Each point is reached from the start by the listed moves, each made once or not at all, plus a little noise. Say if it took an odd or an even number of moves. Then give how often each move was made.

Moves:
(1): [37 -7]
(2): [13 51]
Start: [-9 -3]
Points:
[41 42] => even (1, 1)
[ 6 50] => odd (0, 1)

Moves:
(1): [ 24  14   2 -11   0   8  10 -17 -13]
(2): [ -6  34 -20  13 -10 -23 -16   2 -12]
(3): [  1   7  28   3 -21   3 -10  -4  -7]
(4): [  0 -28 -13  39 -23 -10  18  -4 -20]
(5): [  9 -13  37  22  34  -5  16  25  -9]
(6): [-15  19  -8  15   7  27 -10   2  -1]
(7): [-9  9  6 -1 -3 -8 32  3 20]
(8): [ 25 -11   5  12 -14  -4  -3  37  13]
Start: [-14 -13   5 -12 -35   3 -11  10 -20]
Points:
[ -1  16  44 -18 -56  10  21  -6 -25] => odd (1, 0, 1, 0, 0, 0, 1, 0)
[-30  32  -9   0 -46 -32   5  18 -13] => even (0, 1, 0, 0, 0, 0, 1, 0)
[ 26 -20  32  32 -95  -6  38  28 -24] => odd (1, 0, 1, 1, 0, 0, 1, 1)
[ 15   2  39  54 -53 -21   4  14 -78] => odd (1, 1, 1, 1, 1, 0, 0, 0)
[-28   3 -27  45 -65 -40  19  13 -30] => odd (0, 1, 0, 1, 0, 0, 1, 0)
[ -7  29  -9  46 -73   6 -17  -7 -72] => odd (1, 1, 1, 1, 0, 1, 0, 0)

Moves:
(1): [  6  -2  16   5 -24 -19  10   1  25  -2  10  -8 -22  12 -21   9 -11]
(2): [ 23  31  10 -25   6 -19  19   1 -23 -17   2  10   0  26 -25 -20   5]
(3): [-32  -6  27  -1  26 -22 -14 -28   1 -16   4  -4  19  11  10  -1  10]
(4): [ -2  28   9   8  -7  14   0 -12  12 -19  -3  12   3 -18  11   2  -2]
(5): [ 36  17   5 -11  29 -13  -7  -5 -17 -14 -15  11  -6 -18  34  -2  17]
(6): [ 11 -15  14  -5  -8  24   8  -1  -7  -2 -13 -10 -11  -5   5 -23  -5]
(7): [ -7   0  13 -23   3  14  20 -29   2  35   9  18 -16  -2  27  -2 -12]
(8): [-14  -7   2  -1  13   0  -1   4  19 -26  -6  -6   8  -1   1 -14   2]
(9): [  7  12   0  -8  -5 -15 -20  -8   8  11  -9 -13 -20  -7   4   6   7]
(10): [ 10   6   6   7  13   8  -6  15  17   6   6 -21  15   0  13   9 -22]
(11): [  2   3   2  -6  -7   8  -6 -10  11 -27  18   3 -14 -23  -1  -4  -5]
(12): [  7 -15  -2  -4  -2  11  -7  -5  12  -2  -8  11   7  -5  -7   0  20]
(13): [ 24   0  -1 -20  -5   8  20 -27  41 -14  14 -31  21  42  14   3   0]
(14): [ -5  13   1  21   4  16   2   1   1   3  24  13 -11  22  13 -11 -31]
Start: [  1  -8 -22  -6 -12   1  13   9  10  -5  -5   4  -6   5 -30  25   3]
Points:
[ 65  14  25 -43   7 -27  41   8   7 -64 -28   5 -31  18 -37 -21  11] => odd (1, 1, 0, 0, 1, 1, 0, 1, 0, 0, 0, 0, 0, 0)
[  8  43  20 -35  22  -3  18 -64  79 -87  10  -3  22  69 -12 -10  11] => even (0, 1, 1, 1, 0, 0, 0, 1, 1, 0, 0, 1, 1, 1)
[ 56  75  19 -32  11  17   7 -23  13 -95  -9  25 -53 -21  10 -40  -9] => even (0, 1, 0, 1, 1, 1, 0, 1, 1, 0, 1, 0, 0, 1)
[ 88  91  37 -45  -1  18  66 -53  78 -50  57  14 -36  45  38  11 -58] => odd (1, 1, 0, 1, 1, 0, 1, 0, 0, 1, 1, 0, 1, 1)
[  3  48  12 -36  -4  43  38 -42  46 -58  25  64 -27   3 -12 -23 -16] => odd (0, 1, 0, 1, 0, 0, 1, 1, 0, 0, 1, 1, 0, 1)
[ 33  46  77 -58  35  -4  36 -54  50 -87   2   9 -31 -12  23 -20 -23] => even (1, 1, 1, 1, 1, 1, 1, 1, 0, 1, 1, 0, 0, 0)

Moves:
(1): [  0 -10   4  -4  -7  11  10 -23  -5  15  -5 -17  -8   1   6  -7  -2  -2
  12 -11   7   0  11   0   6 -16  -7]
(2): [ -3 -10  -2  -7   6  -1   0   0   1 -14  -4   3  -8  -1   0  11   6  15
  -4 -13  -4  -6  -8  -2   7   1  -9]
(3): [ -7 -15   7  -3  10   5  -4  15  -1   5  -5  -5   2   0   2 -21   6   4
 -14   8 -13   0  -4   9  -2   2  -2]
(4): [  5  -3  -6   7  -3   2   9   1   4  -5   2   2   6   2   2  11  -6 -13
   2   0  -2   0  -4  14   0   5  -1]
(5): [ -5 -11 -10 -11 -12   1  -1   6  -2  15  -2  22  12   3 -13  -4  11   3
  -2 -11  -6  -2  -9  -1   0 -24   1]
(6): [  1  14   8 -11  12  -5  16  -2  -4 -17   0   6   6  -6   2   4   5  -6
   9 -11  -2   2 -12   2  -6  10  -4]
(7): [  7   3  13  -1  -6  -4 -10  -2   0   8   4   0   2   0  -2  -5   8  -6
  -8  -7   6  -2  -8  -3  13   1   9]
(8): [  3   1  10   2   7   6   6  15  -2 -21   9   4  -6   2  11   5 -15   4
  -2   2   7  -8   6   0  -8  10 -15]
(9): [-3  0 -9  3  6 -1 -3 -7  6 -4 10 -2  5  9 -3  1 -1 -1  1  1  2 10 -3  2
 -7 -7  6]
(10): [  3  -8  -6 -11  -2  -3 -17  10  -2   6   9  -4   9   5  -6   0  -1   8
  12  18   2  13  -1   3 -10  -2  -9]
(11): [ -1  14 -11   1  -2  -5   0   1   3   5  -3   4  13   7   0   2  -4  -1
  -5   5   1   2  -6  12   2  -5  -5]
(12): [  5  -5   0   3   4   3   1  -4  -3  -3  -9  -1  -1  15   8 -12   1  12
 -10 -25  -1 -16  -8  -6  -4   4  10]
(13): [  7  -2   1  13  -2   4   2  -9   6   2  -1  -3   8   3  11  -5   2 -12
  -7   1   5  14   2  -1  -8  -7  -6]
(14): [  4  13  -2  -2  -3   4   5   4   5   4   2   1  -6  10   7  -1   4  -8
  10 -10  -6   2  -7   5   6  -9  -5]
(15): [  8   2   9   5   9 -18  -1 -12  -1 -14   1  14  18   2  -4  -1   8  15
   4 -14  -3   8  -5   9   7  11  -2]
(16): [ -6 -18  -5  -6 -12   4  -1 -13   3   3  -3  -3   5   4  15  -2 -13   1
   2  -3 -13   2   2  -3  15   5  -7]
(17): [ -6 -11  -7  -5   0  -3   0  -2 -13   6   0  11  -3  -3   7   5   3   1
  -8   0   6   0 -11   8   5   4  -3]
(18): [ 1  1  9 -9  6 -1  2  1 -1  5 -3  5  1 -1  5  8  5 -6  0 -3 12 -9 12  9
  1  6  9]
(19): [  3   8  -6   3  -7   6  -6   6  -7   6   4   2   1   0  -7  15  -9   3
   8 -10   5   7  -4   0   7  -8   3]
(20): [ 4  7  1 -4  3  3 11  3  2  4  8 10  2  8 -7  5  3  1 -1  0  2  5 -2 -3
  4  8 -8]
(21): [-5  2  4  1  1  8 -3 -6  6 -9 -4  1 -1 -7 10  2  2 -3  0  5 -4 -6  0  1
 -1  4 -2]
(22): [  4  -6   2   4   0   5  -5  -1  -9  -7 -17  -2  -4  10  12   0 -11  -7
 -13  18   5  -8   7   0 -11  -1   0]
(23): [ 6 -6 -4 -2 -2  2 -6  5  8 -7 -9  7 -4  1  4  4 -3  2 -4  8 10  2  0  5
  3 -1 -4]
(24): [-18  -6   2  -1   0   7   6  -2  -3  -3  -3  -2   0   2   6   4   4  -2
   0  -3  11  -7   7   4   4   6  -8]
Start: [ -6  -4  -5  -4  -8 -17  -2   3 -11   5   3 -17   6   4  14   4  -3   6
   0  -2  11  -5   5   3  -2  10 -13]
Points:
[ -9 -62  -2 -38 -10  -3  12 -48 -34   7 -35  25  21  34  54   9   9  37
 -19 -57  12 -39  -3  14  28  12 -30] => odd (1, 1, 0, 0, 1, 0, 0, 0, 0, 0, 0, 1, 0, 0, 1, 1, 1, 1, 0, 1, 1, 1, 0, 0)
[ -2 -34 -12  -3   0  16 -10   6 -26  11  -1 -24  30  35  63  21 -37 -16
 -14  29  42   9  11  61 -27  -7 -42] => odd (1, 0, 1, 1, 0, 0, 0, 1, 1, 1, 1, 0, 1, 0, 0, 0, 1, 1, 1, 0, 1, 1, 0, 0)
[ -3  -3 -13 -37   0  13  33   6  -1 -32  13  33  21  43  44  47 -11  11
  13 -79   3 -21 -29  22  11  15 -31] => odd (0, 1, 0, 1, 1, 1, 0, 1, 1, 0, 0, 1, 0, 1, 0, 1, 0, 1, 1, 1, 1, 0, 0, 0)
[  0  -8  10 -25  29 -24  31 -20 -20 -14 -15  -5  34  29  21 -15  20  44
 -11 -64   1 -11 -27  22  11  24 -38] => even (1, 1, 1, 0, 0, 1, 0, 0, 0, 0, 1, 1, 0, 0, 1, 0, 0, 0, 0, 1, 0, 0, 0, 0)
[-34 -69 -21 -66 -13   1  -7  31 -14  30  -8  28  18  33  36  16  22  27
 -10 -12  12  -6 -15  39  31   7 -56] => odd (0, 1, 1, 0, 1, 0, 0, 0, 0, 1, 0, 0, 0, 1, 0, 1, 1, 1, 0, 1, 0, 0, 1, 1)
[-20 -30   1 -16 -11  34   7  10  -2  13  -6  -5  12  30  55   4   0 -10
   3 -25  41  -1  18  35   0 -36 -41] => even (1, 0, 1, 0, 1, 0, 0, 1, 1, 0, 0, 0, 1, 1, 0, 0, 0, 1, 1, 0, 1, 0, 1, 1)
[  6 -57 -11 -23  -8  13 -23  12  -7 -12 -20  -4  26  52  45 -11 -12  25
 -36  -4  21 -26 -22  38 -16 -19 -38] => even (1, 1, 1, 1, 1, 0, 1, 1, 1, 1, 1, 1, 0, 0, 0, 0, 0, 0, 0, 0, 1, 1, 1, 0)
[-14 -43  31 -24   1  12  24 -28 -21 -19  -6  14  39  30  52  -6  12  34
 -14 -95   9 -13 -24   9  34  18 -56] => odd (1, 1, 1, 0, 1, 1, 1, 1, 0, 0, 0, 1, 1, 0, 1, 1, 0, 0, 1, 1, 1, 0, 0, 1)
[  4 -16  -4 -19 -12 -12  -5  23 -12  -6  25  19  20  20   7  49  -5   5
  -5 -43  32 -13 -12  23  10  -4 -10] => even (0, 1, 0, 1, 1, 0, 1, 1, 1, 0, 0, 0, 0, 0, 0, 0, 0, 1, 1, 0, 0, 0, 0, 0)
